Rows are points. Each copy is the shape, with its points in the same order, turned, moved and blurred by noise. Is it also mirrored, or only turned?
In the rows, 128 means zero.

Shape (8 x 3):
[[122 131 189]
 [178  99 113]
 [156  81 119]
 [114 143 150]
 [ 93 172 113]
 [122 118 110]
 [153 136 158]
 [113  64 156]]
Copy 1 (8 x 3):
[[ 46 125 152]
 [135 123  83]
 [133 106 105]
 [ 87 148 159]
 [114 175 186]
 [134 131 147]
 [ 74 140 120]
 [ 99  63 154]]
Copy 1 is: mirrored
Copy 2 (8 x 3):
[[ 83 131 164]
 [114 111  80]
 [119  92  99]
 [117 143 156]
 [164 170 160]
 [148 120 131]
 [ 93 143 124]
 [110  68 149]]
Copy 2 is: mirrored
Copy 3 (8 x 3):
[[ 58 105 113]
 [136 141 169]
 [131 106 167]
 [ 99 113  95]
 [131 131  63]
 [136 113 121]
 [ 83 136 124]
 [100  60 156]]
Copy 3 is: only turned

Shape (8 x 4):
[[153 156 155 131]
 [115  95 116 168]
 [153 107 168  94]
 [167 160 174  81]
 [191 149 115  93]
 [113 122 164 140]
 [159 126 122 110]
 [ 62  93 148 116]]
Copy 1 (8 x 4):
[[162 111 151 138]
 [116 129  76 149]
 [119  76 147 103]
 [153  91 193 108]
 [159 136 160  76]
 [120  95 126 160]
 [136 125 136 100]
 [ 57 102 122 166]]
Copy 1 is: only turned
Copy 2 (8 x 4):
[[145 140 130  92]
 [106 168 117 164]
 [160 140 179 127]
 [166 112 166  72]
 [187  95 118 111]
 [106 161 150 114]
 [158 122 129 135]
 [ 70 142 183 160]]
Copy 2 is: only turned
Copy 3 (8 x 4):
[[140 155  95  92]
 [141 131 161 153]
 [ 83 146 112  95]
 [101 151  69  66]
 [124  92  93  62]
 [124 169 114 139]
 [119 113 113  96]
 [ 84 150 118 186]]
Copy 3 is: only turned

Shape (14 x 8):
[[153 136  90 148 126 128 116 150]
 [149 130 113  92 150 185 177 123]
 [139 130 100  87 143 134 113 139]
 [152 117 216  85  78 137 130  57]
 [124 132  89 125 152 112 148 130]
 [107 138  93  89  99 123  99 150]
 [123 121 103 118  72 117 111 110]
 [ 88 117 116 105 120 151  97 154]
 [113 117 100 217 146 154 132 143]
 [132 100 124 151 130 118 181 148]
 [137  98 151 135 107 161  95  43]
 [ 80 138 119 101 119 117 182 144]
 [118  52 146  94 140 160 161 152]
 [142 138  98  88 149 188 191 117]]
Copy 1 (14 x 8):
[[133 142  99 140 128 156 117 118]
 [107 156 122  77 174 153 170 124]
 [134 149 112  90 154 133 108 103]
 [171  81 124  71 125  41 172 177]
 [ 99 143 114 134 145 120 123  87]
 [165 173 101 129 160 105  90 117]
 [159 143  76 135 141  94 110 143]
 [165 142 140 140 190 103 101 122]
 [115  98 118 202 165 169 146 122]
 [ 83 132 139 153 129 121 142 133]
 [156  42  80 104 169  94 144 156]
 [104 173 133 142 155  75 138 106]
 [ 87 123 177 103 181 121 115 163]
 [102 165 112  85 178 136 179 108]]
Copy 1 is: mirrored
Copy 2 (14 x 8):
[[138 160  80 131 124 133 109 139]
 [145 140 103 111 186 144 188 121]
 [120 128 105 113 131 111 150 151]
 [141 108 160  85  90 126 176  20]
 [132 154 105 154 155 100 132 138]
 [ 86 127  86 138  97 118 149 144]
 [116 129  75 146  88 110 142  92]
 [112 105 109 155 102 145 155 152]
 [178 145  91 194 143 171  86 132]
 [171 185 117 169 134 129 155 116]
 [169  67 110 120 112 125 130  53]
 [100 164 129 182 142 122 180 116]
 [184 130 133 150 116 137 215 142]
 [136 142  93 119 203 141 194 116]]
Copy 2 is: only turned

Shape (13 x 9):
[[107 149 143  98 171 100 129  83  89]
 [137 106 127 183 117 119 173 165 167]
 [172 123 113 132 142 121 181 199 162]
 [163 127 110 105 130  82 110 103 171]
 [ 86 130 141 100 127 134 111 116 108]
 [124 143 182 104 175  96 111 116  91]
 [ 99 136 154 118 174 142 116  90  87]
 [108 158 104 186 131 126 107 160  96]
 [152 142 167 127 142 145 109 109 113]
 [171 139  81 173 116 144 189 164 146]
 [102 185 173 113 159 113 129  96 131]
 [144 152 133  91  62  71 116  90 107]
 [142 152  95 150 118 149 145 187 155]]
Copy 1 (13 x 9):
[[103 189 157 122 142 147  60 131 121]
 [151  79 105 114 139 101 130 120 183]
 [199 111  95 139 163 130 129 143 187]
 [157 173 133 101 134 164 128  70 152]
 [106 145 150 121 101 164  97 150 114]
 [123 195 174 148 131 116  84 141 119]
 [ 93 151 173 148 135 148  66 136 107]
 [124 109  81 161  90 115  80 116 120]
 [140 141 164 140 143 130 106 116  91]
 [174  74  62 120 172 131 107 115 153]
 [145 159 181 106 116 127  49 124 119]
 [132 195 110  54 114 143 128 113  88]
 [188  86  85 136 120 148 109 128 147]]
Copy 1 is: mirrored
Copy 2 (13 x 9):
[[152 158 133  97 110 111 133  60 103]
 [ 98  88 142 189 147 148 174 141 131]
 [ 96 131 104 182 184 161 184 137  95]
 [164 163 148 133 193 114 140 128 145]
 [134 147 127 110 101 144  95 100 126]
 [173 165 149 135 108 114 122  78  69]
 [165 136 113 126  89 124 114  54 115]
 [ 94 151 123 187  76  98 141 113 135]
 [189 145 123 157 106 137 136 106 119]
 [100 113  87 183 146 144 212 139 150]
 [158 169 169 129 113 154 141  59 119]
 [160 177 158  75 118 115 150 168 143]
 [ 94 152  99 188 136 167 165 139 142]]
Copy 2 is: only turned
Copy 3 (13 x 9):
[[126 102 157 168 174 127 176 121 174]
 [119 122 118 161 102 133  70 185  96]
 [105  98 135 126  61 100 102 174  96]
 [159  98 100 146 100 167 167 135 126]
 [105 148 131 138 172 140 167 156 156]
 [119  91 175 126 174 147 151 121 165]
 [ 97 134 164 169 172 144 156 120 177]
 [147 180 138 137 145 103  85 128 148]
 [118 136 179 142 129 173 143 136 149]
 [130 149 142 175  60  96  94 172  93]
 [135 104 162 155 152 149 151 162 205]
 [197 130 142 136 161 155 199 173 110]
 [121 158 124 127  74 107 103 174 127]]
Copy 3 is: mirrored

Shape (17 x 12):
[[134 159 152 146 148 113 112 120  94 151 103 109]
 [130  95  82 127 125 162 136 110 106 181 126 101]
 [ 94 138 158 106 129  76 149 125  98 158 163 173]
 [107 132 184 165  84 173 111 158 162  94 124 176]
 [149 100 127 165 112  97  99  99 102 118 103 179]
 [157 116 181 137  80  78  82 148 153  97 122  76]
 [100 170 140  73 113 162  89 127  83 127 150 131]
 [173  87 181 139 147 166 127 179 167 174 133 134]
 [ 97  79 139  72 140 126 144  97 159  96  99  89]
 [132 169 147 157 117  84 160  98 160 188 149 100]
 [112 128 101 128 176 128 108 154 139 181 152 144]
 [106 179 117 132 135  97 118 109 168 192 112  89]
 [123 121  84 122 149 139  68 141 126 131  70 169]
 [168 140 159 116 165 119 135 197 137  93  94 147]
 [144  99 147  74 171 113 108 147 154 128 108 135]
 [121 135 109 136 151 156  86 101 151 113 150 121]
 [102  80 160 157 121 105 134 120 153 158 147 107]]
Copy 1 (17 x 12):
[[150 164 146 110 139 147 127 117 132 107 190 108]
 [ 96 142 145 178 152 148  75 115 113 123 156 157]
 [180 128 106 136 172 212 146 158 131 154 187 132]
 [104 137 102  41  87 195 152 129 121 159 128 164]
 [156 206 130 129 113 168 132 166 100 143 128 125]
 [ 96 135 172  92 107 146 175 150 133 172 141  54]
 [129 132 118 127 162 201 156  50  98 139 168 126]
 [126 107 184  69 120 183  61 135 159 161 130 142]
 [104 117 163 126 203 115 173 138 123 150 110 157]
 [130 135 121 144 129 136 125 152 202 159 215 124]
 [145 131 103 116 179 161  55 120 129 154 162 122]
 [115 149 119 126 166 104 113 118 161 169 225 119]
 [147 185 122  96 152 129  90 107  54 161 136 136]
 [193  97 156  58 118 134 123 125 107 143 128 116]
 [164 124 170  94 185 143 116 122 118 175 118 122]
 [110 162  95 116 155 141 115  88 143 145 116 121]
 [ 91 135 138 117 161 170 119 185 160 147 151 127]]
Copy 1 is: mirrored
Copy 2 (17 x 12):
[[163 114 168 103 161 123 117 114 146 137 133 104]
 [116 103 141 148 156 144 129  71 140 130 204 140]
 [130 173 134 113 146 127 142 146  94 186 155  86]
 [131 152 122  75  55  77 152 120 134 150 133 182]
 [132 145 179 172 119  98 120 159 140 135 147 141]
 [203 137 123 125  43 121  73 125 140  94 156 103]
 [180 165 123  83 169 147 124 102  71 146 147 169]
 [107 125  87  70 104 121 152 137 200 108 185 135]
 [107 155  78 151 120 126  52  59 133 139 138 125]
 [189  89 129 132 126 106 159  91 148 184 166  66]
 [103  83 114 111 154 158 148 147 119 149 156 126]
 [172  65 118 122 135 150 118  90 139 186 139 102]
 [113 106 153 140 129 157  94 150 146 134 108 193]
 [120 166 112  79 110 138 143 139 175  89  81 112]
 [115 150  76 122 136 159  89 144 154 123 123 125]
 [138  94 101 131 141  97 112 108 101 122 136 162]
 [114 113 109 125  96 100 104 109 139 153 196  86]]
Copy 2 is: mirrored
Copy 3 (17 x 12):
[[171 154 143 161 161  91 162 129 137 156 140 123]
 [105 132 118 154  92 132 151 105 178 172 142 111]
 [128  98 174 101 143  94 159 143  91 154 143 171]
 [ 90 203 145 148 165 110  54 152  94 132 153 148]
 [140 113 145 148 167  93  84  99 107 202 164 110]
 [169 177 178 142 115  60  86 158  98 131 161  53]
 [159 181 180 110 128 144 137 163 158 178 135 171]
 [ 81 133 151 190 144 112 111 170 145  94 198 106]
 [123 133 169  92 137 132 109 123 168 111  93  63]
 [126 156 150 137 117  42 181  87 119 109 163 130]
 [110 137 117 125 140 150 177 130 131 146 195 122]
 [130 186 128 106 136  68 196 105 148 133 169 111]
 [135 144  92 118 183 143 106 135 158 191 174 104]
 [173 127 117 144 170 116  85 176 134  94 180 127]
 [137 114 162 112 165 128 117 162 161 113 175  84]
 [139 184 154 133 141 165 126  89 135 150 174 111]
 [ 82 136 162 147 117  99 141 117  92 127 136  83]]
Copy 3 is: only turned
Copy 4 (17 x 12):
[[151 129 168 150 121 123 187 104 150 126 127 117]
 [160 156  93 157  90 156 152 150 101 104 125 125]
 [143  59 167 129  91 109 165 149 126 157 128 184]
 [100  75 194 134 137 120 107 125 132  30  84 153]
 [ 96 123 200 158  99 164 131 143 132 148  94 123]
 [111 132 192  90 161 120 131 174 210 103 135 102]
 [161 123 162  84 134  87 167 125  72 111 104 136]
 [172  79 163 171 140 157 111 150 140  53 176 110]
 [144 101 100  69  83 127  91 120 163 126 124  91]
 [114 125 135 162  83  92 178 140 181 109 177 168]
 [140  97 121 143 143 159 156 118  95 124 170 162]
 [117 150 128 127 102 115 185  96 161 102 188 159]
 [126 148 166 128 135 193 120  80  89 117 122 135]
 [180  97 192 143 174 132  82  94 160 123 131 129]
 [163  91 159 102 133 150  95 112 132 137 170 107]
 [ 92 126 117 132 144 115 136 114  99 105 135 109]
 [110  79 122 136 101 158 148 167 172  97 136 134]]
Copy 4 is: only turned

Shape (17 x 12):
[[132 106 116 124 141 124 105 128 109 148 141  97]
 [137 102 115  57  96 153 128 147 122  91 144 140]
 [140 192 121 113 123 108 121 110 118  87 136  90]
 [151 101 183 135 101 147 129 121 146 142 109  93]
 [136 116 132 141 123 131 126 114  82  90 117 111]
 [118 104 115 142 124 113  60  77 148 112 117 126]
 [141 127 115 123 106 136 135 150 126 151 103 115]
 [107 118 119 124  99 156 135 138 116 149 107  85]
 [128 155 118 143 103 114 102 126 149  82 133 105]
 [ 17 123 156 134 109  82  93 153 124 143 132 157]
 [121 108 120 133 117 142 103 120 126 135 132 160]
 [131 122 119 128 144 147  77 150 143 138 145  99]
 [106 107 131 131 126 157 121  71 130 151 144 137]
 [152 107 114 133  93  55 112 146 134 146 146 107]
 [154 114 129 140 108 104 143 158 150 137 140 134]
 [137 173 118   7 202 140  70 149 108  81  51  91]
 [ 31  95 117 137 146 107 148 138 129 134 128 126]]
Copy 1 (17 x 12):
[[134 103 108 103 137 125 130 128 121 125 132 106]
 [ 69 103 128 115 138 127 156  83 142 194 118 141]
 [114 101 160 155 119 159 118  88 171 116 173 113]
 [124 119 164 109 169 122 127 114 108 102 100 159]
 [ 82  87 138 145 130 126 142 142 133 106 124 120]
 [106 115 132  98 104 172  75 163 127 133 117 129]
 [125 105 122 112 156 107 144 124 137 129 158 167]
 [106 110 122 120 186 113 125 120 103 125 160 140]
 [115 123 162 161 114 141  99 129 147 141 151 135]
 [ 72 183 115  84 138  63  53 126 163 129 142 100]
 [ 90 144 112  99 116 123 130 140 129 135 124 149]
 [147 126 144  98 122 126 133 137 108 152 148 108]
 [ 92 149  98 103 140 164 120 121 108 112 114 133]
 [162  91 102 125 115  97  86 118 163 137 119 153]
 [146 129 121 134 136 100 139 121 159 138 119 168]
 [ 84  50 203  41 153 167 172 116 192 171 194  58]
 [ 91 169  83 120 186 100  89 154 159 143 134  86]]
Copy 1 is: mirrored
Copy 2 (17 x 12):
[[115 132 103 130 128 126 153 118 167  92 112 182]
 [140 189 149 120  97 117 105 160 162 139 111 136]
 [119 118 122 101 120  74 185 117 172 180 114 143]
 [135 126 122 145 156 134 177 186 162  90 144 132]
 [131 148 166 121 129 110 179 120 135 120 113 145]
 [150 169  77  97 140 105 187 123 108  88 102 147]
 [111 138 121 167 133  98 135 150 145 125 141 165]
 [109 145 136 144 155 134 155 151 147 132 133 193]
 [107 149  92  97 134  98 176 139 127 159 118 128]
 [138 117  72 150 148 189 148 124  89 145  34 153]
 [141 172 106 139 151 114 130 104 131 102 107 137]
 [119 158  80 120 120 141 165 106 177 118 133 157]
 [169 153 116 116 184 114 137 119 149  94 106 164]
 [ 71 120  94 129 112  95 146 155 142  94  75 149]
 [ 89 127 102 136 135 106 122 149 138 104 118 120]
 [228 128 104 113  10 109 157 108 174 179 171 191]
 [126 103 112 102 157 182 117 115  90 129  92 180]]
Copy 2 is: only turned
Copy 3 (17 x 12):
[[151 130  95 154 130 140 126 123  93 117 147 147]
 [ 85 146 151 150 121 119  95  70 130 141 148 154]
 [131  99 110 103  68  99  80 135 115 141 130 119]
 [144 127 111 154 146 161 120 132 137 156  70 142]
 [153  96 134 142 104 113 130 118 112 112 113 158]
 [120 122  74 155 143  72 127 164 123 124 132 173]
 [124 129 132 129 126 171 119 139 138 133 137 138]
 [136 131 119 173 106 171 130 132 147 118 126 126]
 [127 147 115 119  80  94  95 150 133 127 116 146]
 [182 184 100 142 124  79 174 125 185 159 171 123]
 [122 141 136 147 155 107 135 145 126 138 149 154]
 [115 169  90 144 111 133 128 136  80 133 128 138]
 [131 116 126 184 171 100 126 157 121 132 126 118]
 [176 157  85 121 125 141  74 140 127 142 158 175]
 [151 166 140 116 145 143  91 135 127 128 130 148]
 [ 34  86  49  73  71 119 157  52 104 138 147 114]
 [171 164 105 152 138 106 163 118 172  82 159  95]]
Copy 3 is: mirrored
Copy 4 (17 x 12):
[[ 81 107 127 126 162 151 154 139 132 109  99 127]
 [117  94 187 141 148 161 119 100 166 101 163 144]
 [123 133 158 102 149 101 130 119 113  80 131  66]
 [ 96 109 153 149 124 148 180  88 127 171 104 101]
 [ 89 116 173 131 147 128 127 153 105 141 129 108]
 [ 34 146 117 115 108 130 145 122 128 114 152 118]
 [123 106 124 145 140 144 122 106 137 135  99 117]
 [106 126 131 147 166 164 124  90 110 134  98 125]
 [102 142 143 142 111 117 138 117 108  85 142  92]
 [ 84 160 104 169 177  61 155  93 111 120 147 199]
 [ 86 137 125 153 140 141 131 133 159 134 149 137]
 [ 82 141 136 142 132 149 158 125 153  89  88 128]
 [ 83 152 116 124 165 161 160 124 145 156 160 120]
 [ 92  59  95 155 131 109 162 119 123  89 122 117]
 [133  89 117 163 118 128 160 127 144 122 123 123]
 [ 89 136 224  19 131 107  82  82 175  78  66 143]
 [115 151 101 126 170 128 150 121  83 127 136 203]]
Copy 4 is: mirrored

Shape (17 x 12):
[[124  93 147 103 100 141 107  84 102 157 146 151]
 [134  65  78 129  89 132 100 124 150 156  94  91]
 [141 149 140 113 116 100  85 102 154 112  86 166]
 [ 96 108 107  91 115 135 159  67 128  91 143 137]
 [104 161 149 123 105 117 164 123 182 109 146  91]
 [ 57  76 150 165 150 177 106 129 118 130 134  95]
 [ 84 119 121 166 122 138  97 154 103 104 151 116]
 [ 61  77 161  81  86 163 143 119 114  92 131 165]
 [100 154  82  89  61  94 151 135  97 143  78  85]
 [149 158 160 161 140 161 160 101 157 168 146 170]
 [155 140 150 136 127 160 118 139 125 110 148 171]
 [ 86 136  94 165  96 174  91  81 103 125 113  85]
 [ 97  70  86 166 108 128 161 156 128 117 126  83]
 [113 134  65  83 147 164 155 121  99 176  98  92]
 [111 157  91  89  78 113 101 158 157 101 149 144]
 [102 137 149 106 123 158 125 121 110  92 121  92]
 [ 91 110 112  71 109 156 167 101 113 144 115 161]]
Copy 1 (17 x 12):
[[ 90 140 156 123 124  98 173 149 173 106 169 114]
 [118 167 117 132  82 181 160 139 123  72 135  95]
 [100 108 148  70  97 129 154 134 109 154 141 150]
 [110  91 114 151 120 116 164 163 181 108 116 164]
 [141 128  87 111 132 126 210 160 135 160  77 134]
 [133 120 145 162 115 161 163 185 191 153 133  44]
 [ 95 144 122 124 123 165 135 153 190 172 102  80]
 [139 121 150 128  67 100 169 170 234 134 127 138]
 [111 180  40 116  89 167 168 129 158 137 161 167]
 [149  99 144  95 179  90 187  92 140 143 125  87]
 [118 135 160 105 135  92 130 110 155 161 101 103]
 [ 71 117 100 186  94 165 170 115 155 155 144  84]
 [138 147  72 131 107 173 140 158 182  99  94  77]
 [158 164  95 186 142 164 145 116 150 119 176 145]
 [ 94 167 131  99 108 158 166 125 157 152  74 179]
 [128 136 108 160 102 112 157 168 152 180 125 120]
 [152 127 132 140 112 120 169 129 198 110 158 163]]
Copy 1 is: only turned
Copy 2 (17 x 12):
[[ 97  93 148  99 172  98 132 153  96 126 127 129]
 [127 114 165 124 132 167 108 194 147 140 139  96]
 [155 127 134 133 155 136 133 138 111  85 145 201]
 [ 60 174 126  98 162 137 108 123  89 112 160 133]
 [ 94 158 128 173  85 144 107 106  93 127 124 151]
 [135  92 117 132 152 122  44 136  69 164 133  80]
 [142  90  79 118 131 149  80 118 107 118 118  99]
 [ 48 117  85 125 182 114  70 171  74 130 132 154]
 [ 89 126  99 146  86 188 161 193 107  93 174 113]
 [146 162 135 159 150  52 143 107 112 145 121 129]
 [133 117  98 136 161 102 129 103 130 144 124 157]
 [130  87 116 123 119 125  81 132 120 106 198  76]
 [109 137 113 151 135 188  85 152 126 149 112  61]
 [115 154 113  96 111 141 153 184  98 177 197  91]
 [113 129  87  99  96 153 107 147 143  98 116 171]
 [ 99  97 103 131 124 142  99 104  80 143 165 144]
 [ 69 165 104 111 163 107 140 182  87 141 160 133]]
Copy 2 is: mirrored
Copy 3 (17 x 12):
[[152 110 158  94 182 106 159 108 142 106 157 103]
 [ 97 103 154 175 186 118 147 117 134 154 112 166]
 [165  84 131 146 133 152 195 178 136 116 158 117]
 [116 128 102 119 155 116 184 116 169  51 130 128]
 [115 136  77 123 101 161 177 104  99 105 100 114]
 [ 71 196 168  75 153 138 161 131 140 139 143 146]
 [105 160 170 109 112 160 163 112 178 142 124 131]
 [137 139 101  62 176 134 190  96 181  99 167 170]
 [174 134 118 191 175 192 137  86 140  95  94 158]
 [112  73 134  64 112 150 125 145  99  90 135  86]
 [141  87 150  83  87 125 147 129 150 111 155 124]
 [102 146 208 134 152 159 190 115 132  89  99 149]
 [ 53 148 123 151 146 157 121  95 170 135 113 154]
 [151 145 146 134 173 129  87 142 135  76  75 169]
 [174  97 110 135 115 139 190 107 175 141  79 135]
 [141 168 135 114 114 135 171 111 134  88 141 162]
 [147 113 108  92 188 134 138 124 158  66 125 153]]
Copy 3 is: only turned
Copy 4 (17 x 12):
[[ 92 126  92 102 186 123 145 120 109 146 161  90]
 [120 139 108 130 162 150 130  24 135 163 145 153]
 [113 163 105 109 139 145  80 128 176 100 152  98]
 [ 95 121  86 135 129 147 126 156 121 187 182 130]
 [156 101 105  89  91 120  81 136 143 186 119 119]
 [ 92  86 135 114 102 153 189  75 120 168 121  70]
 [133  97 141 124  90 121 158  90 116 128 162  87]
 [ 87 164  76  91 102 147 152 136  80 181 177  75]
 [208 162  66 121 130 139 156 109 135 147 148 173]
 [ 86  84 116 116 147 130  77 149  92 114  82 102]
 [100 133 150 122 131 108  95 138  94 114 135  85]
 [162  91 117 169 146 174 159  88 137 157 146  80]
 [132  97 131 109  87 148 152  56  94 170 153 168]
 [134 140  91 182 147 118 177 114 122 160  91 165]
 [150 158  83 133  99  80  84 104 133 138 177 106]
 [144 145 133 120 113 132 149 138 133 176 131  94]
 [ 91 154  55 135 136 137 145 143  90 161 139 134]]
Copy 4 is: mirrored
